Each point is reached from the start by the listed moves, each made once or not at all, plus a little noise. Is the number of moves made odd or even? Then give how often each move was made.
In the rows, zero is written as 128.

Moves:
(1): [124  71 159 146  99]
(2): [143 133 185 144 102]
(3): [ 85 156 110 189  91]
Start: [155 138 117 146 113]
Points:
[122 115 186 244  22] -> odd (1, 1, 1)
[158 134 116 145 109] -> even (0, 0, 0)
[115 168 100 207  71] -> odd (0, 0, 1)

Moves:
(1): [137  93  84  94 107 124  82 105 182 139]
(2): [125 133 126 107 161 144 147 123 155 127]
(3): [120 119 152  96 130 143 126 142 110 130]
(4): [145 129 162 167 119 107  94 142 124  65]
(5): [161 116 132 114 155 132 103  74 114 110]
(6): [ 90 173 135 130 118 134  96 121 101 130]
(7): [166 136  71 164 169 169  93 128  99 104]
(8): [146 137 140 136 174 116 105 146 122 150]
Start: [ 60 137 126 174 160 143 130 145 133 162]
Points:
[ 92 101 150 149 176 122  30 169 158 131] -> even (1, 0, 1, 1, 0, 0, 0, 1)
[ 85 193 149 228 229 177   7 182  52  98] -> odd (0, 0, 1, 1, 0, 1, 1, 1)
[ 61 135 118  88 158 163  22  77 127 157] -> even (1, 0, 1, 0, 1, 1, 0, 0)
[ 97  96  89 108 199 152  78  67 200 156] -> odd (1, 1, 0, 0, 1, 0, 0, 0)

Moves:
(1): [146 132 125 112 123 118 138 141 134 108 122 119 128 132 121]
(2): [136 140 124 122 124 138 138 123 127 140 122 130 131 139 124]
(3): [130 116 110 135 122 127 141 129 119 131 116 138 130 120 140]
(4): [136 140 111 128 137 123 120 124 136 127 102 130 105 130 119]
(5): [120 130 123 129 153 130 130 140 118 115 121 131 140 130 134]
(6): [128 129 128 133 120 147 120 147 111 113 132 130 117 134 119]
(7): [128 125 108 139 132 130 133 122 131 120 142 114 124 130 120]
(8): [114 144 126 140 119 130 123 126 137  91 120 135 135 124 135]
(9): [115 132 128 133 131 144 134 141 144 127 121 120 122 122 141]
(10): [136 140 114 143 122 117 102 150 135 121 122 132 136 142 143]
(11): [139 134 122 121 128 130 120 128 132 134 139 140 130 105 118]
(12): [106 129 102 112 112 134 125 144 120 118 122 133 118 147 133]
(13): [137 119 120 119 131 151 118 115 127 117 121 129 132 133 140]
(14): [139 128 139 120 130 124 139 113 131 132 142 140 118 133 134]
Start: [119 128 120 142 124 121 129 107 135 130 125 139 130 141 130]
Points:
[153 143  85  84  96 168 127 124 122  97 129 164 109 168 122] -> odd (1, 1, 0, 0, 0, 1, 0, 0, 0, 0, 1, 1, 1, 1)
[108 143  62 188 132 115 117 133 133  68 104 148 154 148 161] -> odd (0, 0, 1, 0, 1, 0, 1, 1, 0, 1, 0, 0, 0, 0)
[136 196  51 157 142 129 116 151 176  58  83 137 130 145 134] -> odd (1, 1, 0, 1, 1, 0, 1, 1, 1, 1, 1, 0, 0, 0)
[143 147   7 129 128 137 121 140 131  77  63 143 124 198 153] -> odd (1, 1, 1, 1, 1, 0, 1, 0, 0, 1, 0, 1, 1, 0)
[142 172  80 137 145 119 151  99 154  67 102 142 116 163 123] -> odd (1, 1, 0, 1, 1, 0, 1, 1, 0, 0, 0, 0, 0, 1)
[132 151   9 143 111 167 107 130 154 114  80 152 106 156 154] -> odd (0, 1, 1, 1, 0, 0, 1, 0, 1, 1, 1, 1, 1, 0)
[107 158  28 151 114 190 116 150 131  54 109 175 127 166 174] -> even (0, 1, 1, 0, 1, 1, 1, 1, 1, 1, 1, 1, 1, 1)

Moves:
(1): [136  94 124 152 140 102 118 142 129 121 132 121 139 150 125 146 151 124
 131 139 112 134 112 129 154 131]
(2): [111 109 112 130 143 165 145 137 125 117 163 137 140 163 111 125 145  98
 105  92 114 122 146 164 138 133]
(3): [126 131 107 122 121 138 126 122 112 128 125 136 151 142 146 125 141 106
 121 153 108 119 141 118 114 129]
(4): [ 82 154 135 128 113 155 116 113 111 133 131 140 133 130 119  98 127 135
 130 114 146 112 127 149  88 101]
(5): [123 106 124 121 123 158 121 106 129 128 112 128 130 155 132 113 117 111
 137 126 152 113 111 123 136  97]
(6): [112 125 105 139 136 130 137 129 114 148 141 138  98 131 146 129  84 121
 136 135 129 123  79 132 134 119]
(7): [123 140 127 100 144 118 125 133 113 121 147 117 141 111 148 112 148 109
 120 121 122 152 133 134 153 100]
(8): [132 143 131 133 136 146 107 134 133 121 119 148 129 122 128 130 119 168
 138 133 114 109 146 144 135 136]
(9): [145 122 128 143 139 157 150 133 112 139 155 110 150 112 118 158 118 149
 116 112 137 137 122 168 126 133]
(10): [123 127 127 150 153 130 144 134 140 154 136 113 130 124 123 121 128 139
 149 140 124 124 134 139 118 121]
(11): [125 120 122 101 109 135 131 127 133 132 112 122 127 137 122 156 115 147
 126 145 123 116 119 106 130 118]
(12): [ 84  90 141 141 131 111 135 113 141 120  87 128 138 133 140 149 161 144
 142 130 128 157 122 105 102 130]
(13): [135 132 132 113 106  92 135 153 102 116 102 111 130  92 145 113 111 113
 124  85 147 114 117 129 114 106]
(14): [172 156 152 107 117 162 121 134 122  74 145 120 108 133  98 128 138 150
 122  75 105 134 111 119 131 120]
(15): [118 139 142 151  90 124 132 123 185 144 158 143 113 104 123 123 143 120
 150 119 122 129 115 111 157 123]
(16): [114 141 138 152 124 130 169 122 109 133 123 181 133 131 106 150 150 142
  94  72 160 151 101 131 127  92]
(17): [114 136 132 138 114 122 116  95 104 119  98 109 142 127 137 128 125 126
 105 133 129 110 147 114 137 134]
(18): [123 108 117 121 132 144 150 115 121 129 139 134 114 130 102 129 152  99
 125 120 143 113 121  99 137 150]
(19): [125 119 139 127 134 122 140 143 131 114 119 122 133 125 122 113 132 120
 133 145 117 142 129 130 116 131]
(20): [108 144 142 104 106 117 135 144 121  84 143 163 119 162 144 135 133 128
 156 129 163 151 154 144  91  89]
(21): [125  97  93 118 108 123 155 117 104 100 132 146 119 129 113 119 110 153
 107 112 139 151 159 118  91  96]
(22): [138 119 137 128 113 137 163 143 126 153 115 100 115 122 128 113 126 135
 136 148 138 137 152 110 128 147]
(23): [110 132 168  98 111 118 134 107 101 158 127 138 137 130 117 136 157  91
 158 116  78 137 184 104 115 148]
(24): [126 137 109 130 106 101 122  99 120 117 114 142 142 147 125 145 148 105
 145 132 136 133 121 148 108 139]
Start: [124 133 157 155 108 132 107 154 134 137 113 153 156 116 157 163 117 125
 147 148 159 130 147 157  82  98]
Points:
[ 83 170 221 149   7 122 167 163  82 170 120 161 137  66 191 178  81 127
 214 108 161 124 210 162  68  78] -> odd (0, 0, 0, 0, 0, 1, 0, 1, 1, 0, 0, 0, 1, 0, 1, 0, 1, 0, 0, 1, 0, 1, 1, 0)
[ 92  80 110 141  58 105 235 171 120 122 160 140 156  83 115  94 183  36
 162  80 178 167 193 160  61  62] -> even (0, 1, 0, 0, 0, 0, 1, 0, 0, 1, 0, 0, 1, 0, 1, 0, 0, 1, 1, 0, 1, 1, 0, 1)
[ 51 171 149 100  25 173 141  94  76  99 220 222 136 144 104 126 164  55
 168  12  96 168 172 183  45  25] -> odd (0, 1, 0, 1, 0, 1, 1, 0, 0, 0, 0, 0, 0, 1, 1, 0, 0, 0, 0, 0, 1, 0, 1, 1)
[ 72  22 164 191 152 124 221 188  74 131 100  48 220  99 147 162 207  76
 122 103 162 164 173 171  98 106] -> odd (1, 1, 0, 0, 0, 0, 1, 0, 1, 1, 0, 1, 1, 0, 0, 0, 1, 1, 1, 0, 0, 1, 0, 0)
